Each row is a point. Examples show where two turns around zero, p and q, send a point. Where does a point land after both, in the order given? Backwards means that the second turn is done in reverse. Each puzzle has new turns, and all numbers are rounded.

Turn p:
| -21 | -26 | => | -14 | -30 |
| 11 | -5 | => | 12 | -2 |
| -14 |  -8 | => | -12 | -11 |
| 23 | 39 | => | 13 | 43 |
Turn q:
|  0 | -6 | => |  3 | -5 |
| -36 |  -7 | => | -28 | -23 |
|   5 | -17 | => |  13 | -13 |
| 31 | 29 | => | 13 | 40 |
Where do these land?
p, then q backwards: | 28 | 19 | => | 32 | 11 |
p, then q: | -8 | 12 | => | -14 |   3 |
p, then q: | -19 | -31 | => |   7 | -36 |

Turn p:
| -15 | -17 |  61 | -35 | => | -27 | -32 |  36 | -50 |
| 24 |  6 | -6 |  8 | => | 25 |  7 |  1 |  5 |
|  -3 |  16 | -11 |  25 | => |  3 | 10 |  3 | 30 |
|   0 |  15 | -32 | -12 | => |  -1 |  31 | -21 |   1 |
|  -9 | -11 |  -2 |  35 | => |   0 | -20 |  -2 |  32 |
|   4 | -10 | -11 | -21 | => |   0 |   3 | -18 | -19 |
Turn q:
| -26 |   5 | -24 | -30 | => | -25 | -23 | -20 | -25 |
|  -9 | -27 |  16 |   3 | => |   7 | -21 |  22 |   9 |
| -20 |  -3 |  22 |   4 | => | -13 |  -6 |  27 |   1 |
| 14 |  6 | 25 | 17 | => | 11 | 22 | 21 |  9 |
|   2 |  41 |  22 | -14 | => | -12 |  33 |  12 | -31 |
|  49 | -12 | -35 |   2 | => |  42 |   6 | -43 |  11 |
|  -8 |  -9 | -27 |  17 | => |  -9 | -11 | -20 |  24 |
Where do these land?
p, then q: | 17 | 38 |  3 | 21 | => |  6 | 42 | 19 |  7 |
p, then q: |  -8 | -24 | -13 |  28 | => |   5 | -13 | -11 |  36 |
q, then p backwards: |   7 |  -8 |  17 | -27 | => |  21 |  -6 |  21 | -14 |
p, then q: |   9 | -12 | -42 |  -8 | => |  -4 |   6 | -45 |   4 |
q, then p: | -24 |   5 |  35 | -14 | => | -22 | -15 |  24 | -27 |
